Rows are points. To make a cloud, some directions were put in groups of two or more. Within a group, all points are equally far from the middle, so they leave a hole (a ring in 2 directions, a hollow ball in 3). The other directions are filled evenly. Then the cloud was stretched, turned, moved and blurred a little. Count the holes, and give their numbers of directions, smallest first.
(in the rows, 128 means zero)

Cloud:
[[154 130 107]
 [ 94 145  95]
 [125 118 136]
 [110 116 102]
 [ 70  44 134]
 [ 81 107 163]
 [154 109  81]
 [131  97  80]
 [164 169 105]
 [104 112  90]
 [112 101 156]
 [ 59 140  92]
 [165  76 116]
 [ 78  84 109]
 [149  92 131]
 [153  93 149]
 [113  80 150]
 [135  87 151]
 [ 93  60 119]]
Holes: 0

Cloud:
[[ 90 122 115 112]
 [116  67 121 127]
 [167  98 103  56]
 [140 149 110  76]
 [ 94 147 186 100]
 [111 119 152 155]
 [134 138 135 138]
 [137  92 200 141]
 [139 157  95  94]
 [ 99 127 113 166]
 [135 116 187  76]
 [150 105 120  98]
 [186 110 145 173]
 [138 127 112  86]
 [168 152 205 111]
 [ 88 165 188 138]
 [148 153 114  93]
 [125  74 128 110]
 [108  63 178 104]
 [ 85 116 183 165]
 [176 146 132 139]
 [181  89 102  85]
 [175 106 105 141]
 [123 129 183 132]
 [ 72 126 180 140]
 [139  85 138  79]
 [178 122 182 116]
 [ 88 120 140  73]]
Holes: 0

Cloud:
[[164  78 103 157]
 [130 167  60 140]
 [102 148  80 185]
 [112 104 162  94]
 [117 105 178 115]
 [119 192 122 112]
 [ 85 158 160 128]
 [180 160 157 135]
 [173 116 172 128]
 [ 99 113 167 105]
 [177  99  80 144]
 [ 78 122 110 103]
 [155 172  96  97]
 [ 84 120 141  97]
 [ 87 159 164 135]
 [138 183 139 186]
 [155 108 173 105]
 [106  95 128  85]
 [140  75  88 113]
 [ 95 142 159 182]
 [ 91 160 167 151]
 [ 83 161 149 118]
 [185 149 135 174]
 [167 121 157  92]
 [ 95 129 125 197]
 [171 127  78 100]
 [151  98 113  79]
 [144  71  90 137]
 [124  96 174 158]
 [ 79 117 101 109]
 [186 134 158 149]]
Holes: 2 (2, 2)

Cloud, 55 rows:
[[158 143 115 147  86 190]
 [157 135  90  98 170  81]
 [177 135 154 156 141  91]
 [113 119 139 171 132 184]
 [132 176 102  94 104  86]
 [ 98 123  68 139  79 147]
 [ 89  81 167 109 127 116]
 [131 193 131  90 150 128]
 [160 185 104 108 109 177]
 [ 89 132  76 148  86 121]
 [183  97  74  86 134 124]
 [121  84  80 107  85 103]
 [155 100 122 157 175 159]
 [163 150 117  64 107  88]
 [138 193 139 165 118 120]
 [103 114 150 150  86 171]
 [161 182 129 146 127  91]
 [148  84 115  68 114  76]
 [176 134  76 159 120 122]
 [179  87  95  95  83 141]
 [ 81  95  93 123 136 171]
 [133 140 152 107  82 179]
 [171 154 136  65 133 158]
 [176 128  83 155 101 165]
 [ 97 163 141  75 111 130]
 [ 79 135  99 132 130 184]
 [171 128  73 105 107  92]
 [157 164  83  73 145 105]
 [157  70 121 142 154 159]
 [ 81 117 116 164 101 167]
 [121 173 134 117 118 188]
 [120 147  79 151 186 131]
 [113 147 142  89 171 162]
 [ 89 138 124 147 182 152]
 [187 100 123  98  78 111]
 [114 180 110  73 111 119]
 [132 129  69  86  91  97]
 [151 172 126  86  88 168]
 [140 180 123  95  91 170]
 [192 132 113 114 138  82]
 [139 130 155  84  65 114]
 [182  89 135  75  91 140]
 [148 107 148 138 112  64]
 [161 186 121  79 110 117]
 [ 86 119 128 152  89 172]
 [125 160  79  65 103 122]
 [ 80  97 141 164 108 131]
 [103 171  91 150 168 160]
 [177 115 104 170 100 144]
 [ 75 163 137 159 120 123]
 [179  77 107  78 101 144]
 [137 164  70 161  86 145]
 [ 94 111  69 164 111 142]
 [156 163 110 157  99 187]
 [166  87 130 166 152 117]]
Holes: 1 (6)

Cloud (50 x 6):
[[ 92 114 116  64 130 118]
 [174 182 188  94 129 167]
 [151 164 127 121  69 109]
 [174 115 163  77 138 117]
 [129  92 102 111 101  66]
 [138 118 184 155 144 124]
 [100 165 147 138  83 140]
 [ 73 136 150  82 101 172]
 [158 140 118 141 137 155]
 [160 186 123 161 169 169]
 [130 131 110 120 162  92]
 [ 78 170 117 148 165  62]
 [147 138  98 179 107  99]
 [ 93 106  87 133 130  68]
 [171 147 203 116 118 158]
 [187  91 125 131  82 107]
 [138  97  69 125  84 111]
 [172  93 157 134  99  73]
 [ 91 155  88 115 136  84]
 [126 148 110 151  88 104]
 [124 103 152  94 145 156]
 [ 93 134 150  64  84 151]
 [111 104  99 117 112 180]
 [ 98 156 129 170 161 136]
 [111 153 194 148 157 117]
 [164 111 118 155 130 157]
 [178  80 183 124  52 123]
 [166 160 101  79  53 149]
 [172 157 119 148 125 133]
 [ 94 159 143  85 144  76]
 [125 154 181 176 106 149]
 [ 99 141 166 148  50  79]
 [109  93 154 123 171  80]
 [159 113  96 150 126 103]
 [134 156 150 184  77 159]
 [110 167 197 134 126 160]
 [165  87 182 117 111 187]
 [119 100 141 106 107 135]
 [125  94  92 125 140 164]
 [145  83 182  92 108 166]
 [171 131 141 109  76 138]
 [159  90 100 152 112 163]
 [109 162 166 118  42 138]
 [167 179  91 107  95 140]
 [184 133 166  54 119 136]
 [ 73 131 143 163 131 117]
 [186 105 185  91 119  75]
 [141 168 124 130 166 180]
 [128 115 121 165 133 147]
 [154 173 192 113  99 179]]
Holes: 0

Cloud:
[[133 113 173 186  79 159 185  92]
 [138 185  90 164  74  86 131  95]
 [125  89 137 132  50 158 171  94]
 [ 69 128 147 149  74 158 156 154]
 [135 127 150 172  90  60 135  75]
 [143  60 121 148 128 157 176 124]
 [ 87  98 129 201  58 149 153 122]
 [114 192 140  96  96 164 160 129]
 [132 159 166 194 144 166 156 132]
 [ 96 157  79 132  77 126 170 145]
 [109 162  82 106 147 170 111 169]
 [150  95 146 175  73 151 196  99]
 [122  66  81 158 123 121 174 117]
 [116 116 184 165 120 121 152  61]
 [111  64 132 187 126 137 117  98]
 [127  96 112 174 145  79 138 131]
 [134 117 123 164 139  91 179 158]
 [100 176 128 145 109 166 198 115]
 [193 136 110 129 127 163  93 133]
 [138  79 130 186 143 142 112 103]
 [114 147 147  78 174 155 134 159]
 [120 127  98 116  52 149 102 108]
 [121  77 169 125 141 149 130 130]
 [ 98 117 167 156 115  81 185  77]
 [ 99 171 114  68 167 132 134 134]
 [ 88 196 100 153  81 128 129  94]
 [127 199 107 162  82  85 105 124]
 [191 131 139 164  86 122 112 137]
 [ 99 122 152 165 124  64 166  85]
 [124 112 147 139  66  63 136 138]
 [158 122 163 116 163 165 126 157]
 [133 117 112  86 146 109 176 156]
 [115  72 158 105 114 111 170 109]
 [ 89 148 106 131 156 181 183 130]
 [161 141 117 152 158 120 168  73]
 [131 175 163  76  86 110 160 133]
 [150 126 108 138 150  77 109 145]
 [170 127 103 115 150 155 133  68]
 [ 45 128 132 120  92 120 143 147]
 [ 72 136 158 137  88 134 112 159]
 [ 54 134 141 177 122  81 156 107]
 [178 137 127 105 141 182 105 144]
 [147 204 174 136 104 117 135  82]
 [117  64 143 143  86  87 134 118]
 [131 145 151 187  77  66 169  90]
 [ 99 181 126 180  95 169 159  94]
 [121 116 133 195  65 150 132  59]
 [ 86 134 125 157 148  71 114 142]
 [113 169 166 124  88  73 147 156]
 [107 152 145 171 180 137 175 107]
 [143 137 165 150 119  97 132  52]
 [143  69 104 171 114 129 156 154]
 [161 103 108 164  88 165 186  90]
 [156 145 137 110 135 103 115  59]
 [181 140 109 125 151 173 109  89]
 [115 183 115  85 174 143 121 162]
 [ 75 106  82  98 119  96 142 139]
 [ 94 190 130  96 152 125 101 103]
 [142  65 103 108 127 155 165 121]
 [143 167 170 130 114  80 125  72]
 [151 107 107 157 123 126 206 101]
 [156 136 190 181  91 147 138 118]
 [108 147 144 117 124 126 167  44]
 [136  88 130 115 139  85 137 144]
 [112 168 183 107  96 130 163 161]
 [129 127 124 184  66 102 111 162]
 [ 62 114  98 170  59 137 152 100]
 [139 150  97 187 132 101 110 163]
 [189 158 126 143  69 115 116  86]
 [157 120 143  86 151 151  96 118]
 [ 68 112 120 151  97 169 141  70]
 [118 141 158 158  91  92 204 147]
 [ 98  69 102 196 130 148 129  99]
 [175 200 142 149 138 123 157 102]
 [ 75 160 140 203  86  96 164 121]
 [ 90 153 113 154 113 151  88  69]
 [ 84 133 143 152  73 125 102 163]
 [ 67 148 137 152 140 103 175  73]
 [135 131  91 223 103 132 128 124]
 [164 138 109  80 128 122 172 152]
 [ 98 133 108 145 140 114 162 191]
 [ 93 130 123 116  94 134  70 137]
 [123 167 152  92 116 150 115  72]
 [168 115 165 117  79 131 165 150]]
Holes: 3 (2, 3, 3)

Cloud (77 x 8):
[[ 89 130 146 112 149 210 129 110]
 [100 131 154  88 112  84 107 148]
 [163 154 108 147  89  89  83  86]
 [120 190 165  85  79 118 182 132]
 [190 157 152  58 133 113 145 115]
 [150 160 115 162 213 119 117 109]
 [161 174 117  80 154  67  94 150]
 [ 86 172 172  97 107 132  89 126]
 [107 170 162 100 124  47 132 122]
 [140 122 178 123 161 203 132 101]
 [122  89 149 145 145 108 161 109]
 [163 110  76 162 172 140  70 121]
 [168 114  99 121 149 114  93  49]
 [103 110 144 105 100 188 129  52]
 [179 138 152 129 163 170 130  72]
 [116 120 151 157 125 115  41 168]
 [181 112 141  72  69 179  88  95]
 [160  55  91 151 113 179 124  95]
 [128 107 125 122 137 126 147 167]
 [170 170  98 117 187 159 168 139]
 [139 125 160  93  73 138 205 115]
 [177 153  95  92 110 207 101 145]
 [131 146 102 130 119 122 166  83]
 [ 89 106 125 157 163 126  59 161]
 [122 165 134  83  24 147 130 117]
 [157 138 113 114 145 246 154 158]
 [118  87  89 141 104 159 124 145]
 [172 149 111 135 117 154  81 167]
 [111 102 117 115 125 173  61 151]
 [141 142  80  73  90 140 139  77]
 [170 100 148  89  70 133 101 116]
 [171 134  82  97 129 180  80 124]
 [161 115 115 142 153 141  53 119]
 [101 139 149 154 168 129 174  69]
 [ 83 142 145 134 181 125 142 150]
 [ 76 161 138 105 126 142  75 162]
 [183 152  82  72 102 152 115 124]
 [109 114 128 105 185 179 169 153]
 [177 127  94 157 154 160 119  86]
 [141 167 106  50 167 103  61 123]
 [100 155 129 137 124 115 143 137]
 [136 107 152 125 148 103  96 153]
 [159 127 164  66 127 117 104 142]
 [154 171 161 133 130 173 108 187]
 [ 97 146 111 164 108 139 121 187]
 [104 128  77  98 135 134 161 119]
 [ 91 118  85 149 169 138 152 116]
 [ 99  85 139  67 157 122 103 107]
 [117  86 140  85 114 129 131  97]
 [107 153 111 148 132 135  86  78]
 [141 142 169  94  90 129 127 173]
 [160 174  95 172 176 161 120 144]
 [ 96 158 114  92 114 108 135 186]
 [ 81 152 120 121 140 102  65 123]
 [179 135 124 158 149 164 127  56]
 [131 190 154 138  37 125 149 117]
 [191  92 109 128 109  72 125 141]
 [194 136  93  96  98 104 118 166]
 [ 88 109  68 177 130 185 115 131]
 [166 102  38 145 176 147  98 163]
 [181 115 122 123 109 189  90  82]
 [171 148 115  87 137 199 120 146]
 [153  68 111 128 115 104 118 133]
 [198 108  74 121 102 102 116 127]
 [170 177 156 134 162 133 125  94]
 [194 150  95 150 117 120 157 119]
 [123  74 107 107 117 115 144 124]
 [177 170 162  82 139 147 115  99]
 [166  95 130  86 103  79 114 155]
 [122 151 107 153  79 111 159 129]
 [ 92 156  94 145 202 113  95 114]
 [174 146 134 145 164 141 141  58]
 [143  93 109 124 138  89 120 181]
 [168 142 114 158 190 115 155  77]
 [120 216 158  65 166 105 137 128]
 [102 137 149 134  98 122 117 120]
 [ 99 122 146 154 164 122  88 169]]
Holes: 1 (2)
